Rows are points. Before rounding, the points of a table are all equally far from one centre. They may lie mostly on one side of it. Write the centre, to within rounding.

Points (9 x 3):
[[ 5.5 -0.1 -1.6]
 [ 4.3  1.0 -3.3]
 [ 5.4 -1.3 -0.5]
 [ 5.4 -0.8 -2.0]
 [ 4.6  1.6 -2.5]
 [ 0.7 -2.7 -1.8]
 [ 2.3  2.8 -2.3]
 [ 5.6 -0.2 -0.6]
 [ 4.2  1.0 -3.3]]
Centre: [ 2.4 -0.1 -0.9]

Points (13 x 6):
[[-3.9 -4.3  0.6 -1.0  2.3 -0.2]
 [-4.7 -2.3 -0.9 -1.9  2.7  2.0]
 [-3.1 -3.9  0.8 -0.1  5.0 -2.4]
 [-2.5 -0.4 -2.1 -2.5  1.7 -3.3]
 [-4.0 -3.4  1.1 -1.2  5.7 -1.2]
 [-2.8 -2.6  2.3 -4.5  4.1 -0.1]
 [-2.1 -3.5 -0.9 -0.3  7.1 -1.7]
 [-1.4 -3.9 -2.6 -1.1  6.1  1.9]
 [-2.0 -2.9  0.5 -4.5  6.0  1.1]
 [ 4.7 -1.9  0.5 -2.7  4.8  1.2]
 [-2.5 -2.9  0.4  0.3  6.4 -3.0]
 [-0.9 -1.2  0.1 -4.4  0.2  2.6]
 [-4.6 -1.5 -1.2  0.1  4.6 -2.2]]
Centre: [-0.1 -0.4  0.3 -0.6  3.6  0.3]

Points (14 x 11):
[[-5.4 -0.1 -3.6 -4.5  1.0  0.0 -0.6  0.9  4.3  0.8  1.2]
 [-5.6 -2.5 -2.8  0.4 -0.6 -2.0 -2.4  0.5  5.7 -2.2  1.6]
 [-8.0 -2.4 -3.3 -2.3  1.6 -4.7 -1.8 -1.1  4.3 -0.5  0.0]
 [-4.7 -2.1 -4.6 -1.4 -0.5 -2.7 -3.2  1.1  5.3  0.2  2.6]
 [-5.5 -2.1 -3.0 -1.2  1.1 -2.8 -3.3 -0.9  6.1 -4.5  0.2]
 [-5.5 -0.4 -3.2 -3.0 -1.2 -3.1 -1.2  0.8  5.2 -0.2  1.4]
 [-6.1 -1.7 -2.1 -3.3 -0.4 -1.1 -2.9  0.3  3.9  1.2  1.7]
 [-7.3 -1.2 -2.7  0.8  1.1 -3.2 -1.0  3.2  3.9  0.5 -0.5]
 [-5.7 -3.5 -0.9 -0.9 -0.5  0.4 -1.4 -0.6  2.3 -1.4  3.1]
 [-6.3 -1.8 -3.4  0.0  0.1 -2.6  0.1 -2.3  5.0 -0.9  2.1]
 [-4.4 -0.8 -0.8  2.2  0.9 -4.0 -3.5 -0.3  4.6  1.4  2.2]
 [-7.5 -2.8 -2.3 -2.7  0.1 -2.3 -0.8 -0.2  3.7  1.0 -0.9]
 [-3.2 -2.4 -7.3 -1.6 -0.2 -3.8 -1.3 -0.5  5.1 -2.3  1.5]
 [-3.6 -4.0 -2.2 -1.5  2.6 -0.4 -2.0  2.7  5.3  1.0 -0.3]]
Centre: [-2.6 -0.8 -3.2 -0.7  2.5 -2.6 -1.9 -0.3  0.4 -1.4 -0.3]
